Rows are points. Two turns around zero, p and q, are shown by what they do to some points. Where does a point land after both, in the order given? Backwards means that the second turn is done in reverse. Each puzzle has new turns, and all numbers are rounded.

Turn p:
[6.6 5.9 8.4] -> [  3.2 -10.7   4.9]
[8.5 4.1 1.3] -> [-0.4 -9.4 -1.6]
[  8.5 -28.9  -2.4] -> [-29.4   5.8   4.0]
[-12.7   8.2   2.8] -> [13.6  6.5  2.9]
[-11.5   8.8 -18.3] -> [ 10.4  11.7 -17.3]
[0.7 1.9 8.1] -> [ 2.5 -3.9  6.9]
Turn q:
[ 7.0 13.1 -2.9] -> [-13.1   5.9  -4.8]
[ -1.0  -7.6 -16.1] -> [11.9 12.4 -4.8]
[-8.6 12.9 20.1] -> [-12.8 -21.8  -2.1]
[  7.8 -14.1  -4.1] -> [ 9.0  8.9 10.8]
[-8.5  8.8 11.5] -> [ -6.8 -14.8  -4.2]
[  3.4 -13.1  -8.5] -> [11.8  9.5  5.2]
Where do these land?
q, then p: [ -0.8 -16.2 -19.1] -> [  3.5 -22.9  -9.5]
p, then q: [ 2.9 -6.8 10.6] -> [  1.4 -12.2   4.2]
p, then q: [-9.2 18.8  4.9] -> [-9.4 12.4 14.8]
p, then q backwards: [7.1 4.1 3.6] -> [-5.3 -0.5  7.2]

Turn p:
[-10.4 -18.0 -14.0 -15.2] -> [28.0 -2.9 -6.8  4.8]
[11.4 20.6 -8.9  1.9] -> [-16.4   4.1   2.0  18.7]
[-12.6   3.3   4.2  -9.0] -> [  3.1 -15.8  -2.8  -0.5]
[ 5.2  9.6  8.4 10.0] -> [-15.7   1.7   5.1  -3.9]
[ 3.2 -7.5  1.3 18.7] -> [ -1.1  12.2  13.0 -10.0]
[ 3.1 -8.0  9.0 -6.4] -> [  2.1   0.6 -10.4  -9.1]
Turn q:
[-9.4 -1.3  4.1 15.4] -> [-7.1 -7.5  8.3 13.0]
[-13.3   9.1   2.8  -0.8] -> [-8.9  1.2 13.1 -3.9]
[ -7.6   9.1 -15.0  -1.0] -> [-17.2   5.6  -3.0  -5.6]
[35.5 -0.8  5.8 -8.7] -> [ 28.5  16.9 -16.4   1.6]
[ 6.1 -6.1  2.8 -4.0] -> [ 8.7 -2.2 -4.0 -1.7]
[-11.2 -10.0  -0.5  -0.9] -> [ -3.9 -14.0   1.9  -3.5]
Where do these land?
p, then q: [  9.1   2.6 -12.2  13.6] -> [-1.6  9.2 16.3  8.4]
q, then p backwards: [-4.3 -5.0  2.8 -7.2] -> [-7.7 -3.3  5.6  1.0]
q, then p: [  2.4  -6.3   1.2 -14.1] -> [  3.5   4.0 -13.6   5.7]
p, then q: [10.5 25.4 -9.1 18.3] -> [-10.4  -7.9  29.1  12.4]
q, then p: [-11.5  -4.0  -0.5  -4.2] -> [ 8.2 -4.4 -6.0 -6.6]
q, then p backwards: [ -6.1 -12.7  17.9  -6.5] -> [-23.0  -5.2  -1.7   1.5]

Turn p:
[ -9.4 -21.2   7.9   6.3   7.6  -6.5] -> [ -1.8  11.7  -9.6 -10.8  18.8  -6.3]
[-11.9   5.1   9.5  -2.4   2.3  -4.1] -> [-2.8 10.5 -8.7 -2.8 -8.4 -3.6]
[-7.6  8.4 -1.9  2.1 -6.8  3.0] -> [ -2.7  -1.5   2.6   0.7 -10.1  -8.6]
[ 1.5  9.6 16.3 -0.4 -9.0 -1.8] -> [  1.4  -4.7  -9.8 -10.0 -14.7   2.9]
[ 20.9   8.3 -13.4  -9.5  20.0   3.3] -> [-2.7 -1.0 10.6 19.9  4.2 25.5]
[-12.1 -10.0   5.1  13.1 -15.1  12.8] -> [ -5.8 -11.8  -6.5  -9.0   3.9 -22.9]
[ 19.4  -3.1 -28.6   7.3   6.1  -4.9] -> [ 1.9 -5.0 30.1  6.4 14.6 11.4]
[ -0.9   2.9   5.0 -16.6  -5.2  -1.8] -> [12.6  1.8 -8.6  5.6 -8.4  1.4]
Turn q:
[  6.2 -11.9  11.7   8.5   5.0   7.2] -> [ 15.7  -0.6   4.6  -3.9 -12.3   5.6]
[-5.3 -4.5 27.8 -6.0  4.5 -2.1] -> [  4.0  23.1   1.6  -5.3 -13.5  10.9]
[10.2 15.6 -3.6 -7.3  0.0 14.2] -> [  6.0   0.5 -16.5  -6.3   6.8 -14.8]
[ -2.3  12.0 -11.0  17.4  -9.0   9.5] -> [  7.9  -6.6   6.4  11.9   9.8 -19.0]
[ 11.3  -5.4   3.0 -12.3  -5.7  -8.0] -> [-11.7  -2.3  -6.0  -9.6 -11.9   0.8]
[ -5.7   4.4  -0.3  -3.9  10.0 -15.8] -> [-10.6   5.9   6.2  -7.0  10.0   9.0]
[-14.4 -10.2 -27.6   3.5  -4.8  -4.9] -> [-11.2 -20.0   3.6  20.3  11.1   7.6]
Where do these land?
q, then p: [ 13.0  -4.1 -13.9  12.8  -1.1  12.4] -> [11.8 -1.6  0.5 -8.8 20.6  7.4]
p, then q: [ -9.5  -1.9 -10.7   9.4   8.0 -12.8] -> [-1.8 20.4  0.5 -7.1  6.9 -2.7]
q, then p backwards: [ 11.2  10.1   0.0  -8.1  -3.2 -10.4] -> [-9.2 -1.2  7.8 16.2 -0.7  0.2]
p, then q: [  3.3  -4.2  21.4   4.7 -11.7  -9.0] -> [-12.8  -9.7 -21.4  -2.0  -1.1   2.5]
p, then q: [-10.2   1.2  13.0   7.8  14.0 -13.0] -> [ -7.4   9.9 -13.0   5.4  17.4  -6.8]
p, then q: [-15.7   0.7   8.4 -16.6  -5.6  13.8] -> [-11.7 -18.8  14.6   3.4   5.6  -8.1]
p, then q: [-11.0   9.4  -8.8  -3.9 -11.5  -7.4] -> [-10.5   6.0   7.1  -5.8 -10.5 -12.2]
p, then q: [ 13.9 -18.7   4.7 -13.6  13.3  10.2] -> [ 21.0 -17.9   0.1  -3.7  14.2   7.3]
q, then p backwards: [  5.1   7.5 -14.2   7.6  -2.3  16.3] -> [ -1.8 -15.3  -2.8  -7.0 -13.5  11.7]

Turn p:
[-5.6  6.6  5.7 -1.9 15.5 -8.4 11.7 -9.7] -> [ 3.8 12.5  3.6 -6.2 -1.7 -4.5 17.6 -9.9]
[ -8.5  -9.2 -12.6  -0.3   7.8  11.2   8.4  -5.4] -> [  8.0  -0.4   1.6   2.7 -13.1  15.9   1.6 -10.1]
[ -7.9 -14.4   5.2  -4.2 -10.5  -4.2  18.1  -3.5] -> [  6.2 -20.9   0.9  -5.3  -5.4  -4.9   8.6 -12.3]
[-14.9   4.7   6.7   0.0 -12.0   6.2   1.0 -12.8] -> [  3.2  -2.0  -3.2 -19.7  -6.9  -4.7  -9.3  -8.3]
[ 33.1   3.1   9.3  -9.3  -4.8  -3.3  24.6 -10.8] -> [-25.9  -5.5 -14.1  14.2  -0.2 -17.1  16.4 -19.4]
[ 12.9   4.2 -14.7   6.0   1.2   7.3 -14.4  24.2] -> [  1.4   4.8  -4.7  23.6   5.6   6.8 -14.0  20.1]
[ -9.2  -2.1   8.2 -10.9  -5.9 -14.5 -16.9 -14.1] -> [-10.5  -2.4  18.5 -21.7   0.6  -5.9  -1.3   6.0]
[  7.4   3.6   4.3  -1.2   1.2  -2.0 -10.0  15.6] -> [-2.2  1.3 -3.8  6.2  7.3 -3.1 -0.3 17.7]
[ -8.3   0.6   8.0  15.4   9.9   9.0 -16.0  -9.1] -> [  1.9  12.5  -3.1 -16.9  11.3  16.4  -6.2   0.9]
[  6.7  -1.3 -21.9  12.9   4.8  -6.5   3.7   5.7] -> [ 7.4  4.4  9.6 22.3  6.3  5.2 -5.2 -6.7]
[ -5.6   4.0   1.7  -6.5  -7.2   5.3 -10.3  19.9] -> [ 6.5 -4.3 -5.5  0.8 -4.0 -3.9 -8.0 22.1]
Turn q:
[ 8.5  9.7  4.5 10.7 -4.2  7.2 -6.9 -0.2] -> [  2.7   0.5  -9.5  10.3  -1.2   1.5  -1.0 -14.5]
[ 10.0  17.6  -1.8 -19.2 -17.1  11.0 -15.3   9.9] -> [-20.9   1.5  -0.2  17.0   7.8  24.9   2.8 -10.5]
[ 1.4 -9.1  9.2  1.1 18.3 -1.3  8.3 -8.1] -> [  3.3  10.0   1.0  -2.5  -0.1 -21.2  -3.1   8.1]
[-11.9 -12.4   6.2   1.9  -3.9   1.7  12.6   0.1] -> [  6.8   3.7  13.6  -9.7 -11.1  -2.1  -6.3   2.8]
[ 13.4  -5.3 -23.9 -21.3 -12.5   0.5 -10.1   8.1] -> [-31.8 -17.1  -1.6  -2.1   2.7  14.1   4.7   4.0]
[-14.7  -1.1  -4.3  12.3   6.0   8.0  23.8  -6.3] -> [ 13.9  12.8  -1.5 -25.3  -7.0  -3.8  -5.0  -2.6]
[  1.1  -8.4   4.9   6.4  21.6 -25.1   8.2  10.6] -> [ 13.2 -11.3   6.3  -4.5  18.3 -21.8  -8.4  13.1]
[  0.9  -3.9  -2.3   3.8 -17.3   7.9   3.3  -6.7] -> [ -2.4  -1.0  -2.8  -1.8 -17.7   8.8  -4.6  -4.7]
[  0.6  17.9   3.5  -3.2  -6.8  -5.1 -13.4 -10.3] -> [  4.3   3.6 -11.4  16.9   2.4  13.5   7.2   4.0]
[ -9.2  -5.1   4.0   7.6  15.9  -4.7 -10.5   2.8] -> [ 10.8  -2.7   6.0   1.7   5.9 -13.9  13.6   0.3]
Where do these land?
q, then p: [-12.4   9.5   5.3  -3.5   1.3   8.3  -7.9  -2.5] -> [  0.5   8.7 -13.8   1.8  -1.3  -6.1   1.3 -10.6]
p, then q backwards: [17.3  7.1  0.2  6.0 -5.8  9.5 -5.9 -1.8] -> [19.9  8.3  0.2 -7.6  0.1  2.6  4.0 -1.9]
p, then q: [ 12.3  -0.5 -39.2   8.6   0.6 -15.4  15.5  10.3] -> [ 29.1  -5.7 -17.9  16.1 -15.5 -18.8  -7.2 -15.5]
q, then p backwards: [-8.6  8.9  7.7 10.5  4.0 -8.2 15.3  0.8] -> [-17.4   7.6  -1.5  15.0  -1.5   0.7  -3.0   6.3]
p, then q: [25.9  3.5  4.5 -1.3 13.1  6.7 -6.3 -1.6] -> [ 15.3   7.3  -0.2 -19.9   6.6   7.0  10.5  -9.0]
p, then q backwards: [-12.8  -7.4   6.8  16.1  -6.6   5.5  -3.5 -12.8] -> [ -3.9   8.7 -11.5   9.5  -3.8   1.3  15.3  14.5]
p, then q backwards: [-5.5 -3.8  4.3 -7.3 10.6 10.4 -8.4 -3.6] -> [ -9.2   1.6 -10.1  -7.7  -8.1   2.9   4.8  -8.8]
q, then p: [  3.0  -3.0   6.8 -11.6  -3.8   8.3   3.9  -6.0] -> [ 7.8  4.2 -3.4 -8.3  0.7 -7.7 -9.8  4.4]
q, then p: [ -7.6 -17.7   8.8  -2.5  -9.7   9.0  -6.9  12.2] -> [ -3.0 -12.1  -9.0 -20.9   8.6  -6.2   3.0  -5.4]
p, then q: [-11.7   3.5  -5.1 -15.1  -3.8 -34.0   4.3   4.9] -> [ 13.5  -4.7  11.5  17.6   4.1  -7.6 -26.9  13.2]
